Every row gives one point. To make a cloud, some directions were put in groups of two or more. Within a group, all points are equally far from the middle, so they leave a hole (a ring in 2 directions, a hollow ball in 3). The other directions are filled evenly. Then the cloud was stretched, turned, moved and blurred a little. Count the holes, and give their numbers of directions, smallest first.
(in the rows, 128 means zero)

Cloud (21 x 3):
[[119 134 104]
 [170  93 165]
 [167 155 188]
 [108 136 158]
 [134  56 125]
 [119 103 123]
 [ 50 124  74]
 [202 114  82]
 [177  62 161]
 [168 197  81]
 [174  97 184]
 [159 104 139]
 [ 75 120 162]
 [ 64 143 107]
 [171 143 176]
 [142 102 121]
 [164 162 163]
 [ 70 173 101]
 [158 112  75]
 [ 75  43 121]
 [112  49 137]]
Holes: 0

Cloud (21 x 3):
[[107 124 186]
 [112 150 172]
 [127 112  72]
 [125  86  89]
 [ 52  99  80]
 [ 61 161 143]
 [ 79 120  46]
 [199 129 168]
 [ 91  65 121]
 [165  65 118]
 [ 65  92 144]
 [ 91 118 179]
 [161  87 105]
 [166 143 177]
 [102  98  73]
 [ 96  58 136]
 [105  68 190]
 [123 156 167]
 [142 171 130]
 [165 144 176]
 [199 112 140]]
Holes: 1 (2)

Cloud (29 x 4):
[[144 163 101 116]
 [118 224 150  71]
 [191  87 143  98]
 [152 144  99 230]
 [153  78 101 145]
 [171  79 133 121]
 [140  78 159 200]
 [115 165 168 177]
 [114 143  94 244]
 [128 164 100 141]
 [139 121 175  55]
 [207 115 183 117]
 [146 139 190  43]
 [ 84 199 123 119]
 [127 115  84 162]
 [112 135  87 151]
 [102 158 135 235]
 [ 93 123 178 100]
 [123  91 157 134]
 [149 191 131 136]
 [102 203 169 121]
 [160 102 112  93]
 [124  83 121 125]
 [135  91  90 155]
 [199  85 165 161]
 [127 132 181 150]
 [123  88  79 190]
 [142 211 144  96]
 [ 93 144 184 137]]
Holes: 1 (2)

Cloud (29 x 4):
[[199  87  70 114]
 [112  59 146  89]
 [ 76 138 164 135]
 [ 93 175 138 165]
 [208 127  70 160]
 [199 149 118  74]
 [ 76 150 139 162]
 [120 142 169  81]
 [183 185  80 117]
 [184 108  67 169]
 [163  51 140  90]
 [217 103 122  82]
 [119 118 115  63]
 [166 113 115 192]
 [194 186  85 156]
 [115  85 118  68]
 [128  95  85  82]
 [ 82 156 115 171]
 [ 96 162 165 141]
 [ 73 137 147 156]
 [ 80  86 155 137]
 [115  54 152 101]
 [221 103 109  86]
 [152 168  86  90]
 [159 186 130 178]
 [121 101 100  71]
 [134 174  73 120]
 [ 81  89 160 109]
 [113 107 123  63]]
Holes: 2 (2, 2)

Cloud (47 x 6):
[[160 137 137 132 196 151]
 [153 116  85 120 205  64]
 [103 127 171 150 117  60]
 [ 91 112 117  84 117 177]
 [ 92 139 198 147  83 168]
 [132  89 135 118  64 171]
 [ 76  88  69  68 158  78]
 [112 101 182 143 148  87]
 [182 158 153 114 146  78]
 [126  82  65 150 167 123]
 [ 75 101 159 184  37 102]
 [ 91  81 100 123 114  54]
 [ 75 110 121  85 107 115]
 [ 75 139 113 207 135  91]
 [178 143  74 144 155  53]
 [ 94 107  80  99  51 104]
 [131  87 106 177  96   7]
 [ 97 155 157 180 116 104]
 [ 95  74  95 157 143  87]
 [112 148  88 120 146  68]
 [176 123 143 148 101 133]
 [154  69 170  87 145 148]
 [ 96 108 104 140  91 161]
 [ 90 118 161 174 119  44]
 [173 115  74  69 160 151]
 [147  87 113 116 114 182]
 [158 103  61  82 139 112]
 [ 91 132 142 109 119 189]
 [ 65 137 221 154  66 175]
 [ 20 119  86 148 109  84]
 [ 82 146 144 120  89 157]
 [102 147 109 143  92 212]
 [164 139  94  61 107 138]
 [ 56  80 148 131 153 131]
 [ 86 117  74  52 148 104]
 [151 101 155  71 111 166]
 [173  97 100  52 166 142]
 [106 143  99  69 116 116]
 [130 117 131 158 126  47]
 [ 77 110 149 134  71 177]
 [162  87 125 151 132 132]
 [ 77 119 141 127  53 137]
 [ 20  84 120 189  76 117]
 [172 148 144 180 161 160]
 [210 122  90  90 137 138]
 [ 61  84  90  88 120  77]
 [ 98 131 175 130  98 133]]
Holes: 0

Cloud (46 x 6):
[[152 118 214  80 165  93]
 [111 169 157 131 169  10]
 [197 124 104 120  79 226]
 [ 97  69 159 123 192 164]
 [127  83 107 217 108 182]
 [104 188 138  95 164 100]
 [ 61 142 171 199 183  84]
 [211 157  84 140  92 149]
 [172 151 137 115 183 121]
 [147 164 108 112 186 102]
 [ 47 112 143 100 169 124]
 [113 182 177 119 186  36]
 [140 130 163 106 116  50]
 [153 112 202 150  98 155]
 [ 87 101 140  62 128 142]
 [ 88 121 130 119 114  61]
 [130  97 195 125 194 163]
 [ 83 122 121  69 129 146]
 [124 161 152  56 167  70]
 [156 164 109 138  99  50]
 [141  82 140 216 146 137]
 [170 124 167  95 190 118]
 [ 84 128  74 207 114 120]
 [177  93 102 170  80 230]
 [ 82 158 119 190 110 119]
 [154 138 209 136 130 160]
 [102  72  96 168 156 109]
 [101 158  97 185  86 120]
 [189 138 136 126 171 127]
 [140  87 152 142 102  82]
 [124 196 155 112 146  74]
 [190 137 162 154  92  91]
 [109 112 154 216 180  64]
 [ 83 109  82 175 143  66]
 [161 173 108 124 156 152]
 [ 90 114  78 177 167 149]
 [ 96 116 175 142 202 162]
 [118  71 173  63 136 156]
 [ 71 113  92 207 126 107]
 [164 134 133 168 152  41]
 [190 148 114  83 147 116]
 [144 169 147 142  78 134]
 [101  66  96 168 148 162]
 [120 133 142  78  89 171]
 [131 152  51 116 135 114]
 [ 56 145 137 203 154  92]]
Holes: 2 (2, 4)

Cloud (48 x 6):
[[194 114 126 191 155 138]
 [212  72 111 149 113 154]
 [194 148 171 211 126 140]
 [148 108  66 139 134 115]
 [197 103 137 200 167 142]
 [126 147  76 114 124  71]
 [207 177 158 187 114 108]
 [176 120 173 137 112 126]
 [ 92 137 113  87  74 108]
 [ 94  64 106 192 146 105]
 [116 133 117  69  73 141]
 [100  81 132 170 138 177]
 [111 131 168 184 155  99]
 [ 84 120 139 140 130 145]
 [135 113 187 147 104 158]
 [162  88 159  82 170 138]
 [206 178  86 180  17  89]
 [111 100 112 192  94 162]
 [196 157 101 120 122 181]
 [163  86  82 136 170  96]
 [150 113 176 157 143 155]
 [102  95 131 249 149 135]
 [ 86  74  65 140 122  73]
 [192 133  79  77 138 160]
 [ 96  82 126 152 122  96]
 [146 128 133 187 133  76]
 [135 141  49 152 108 104]
 [ 98  72 164 130 147 129]
 [172 137 113 176 134 111]
 [168  86 133 161 174 189]
 [ 85 152 129 112  94 117]
 [132  98 152 116 117  76]
 [ 80 120 139 222 135 112]
 [168 123 141 132 168 102]
 [152 142  62 112 127  79]
 [104  72 154  91 174 145]
 [175 154 107 113  61 164]
 [ 69  39 130 113 144 159]
 [115 116  86  97  78  82]
 [133 119 165 127 104 113]
 [189  75 176 133 130 168]
 [114 146 179 119 104 141]
 [173 194 133 117  32 139]
 [ 70 134 117 143  77  72]
 [181 124 149 197 125  90]
 [156 184  81 176  67 130]
 [110 152  69  91  95 102]
 [220 129 172 142 159 192]]
Holes: 0
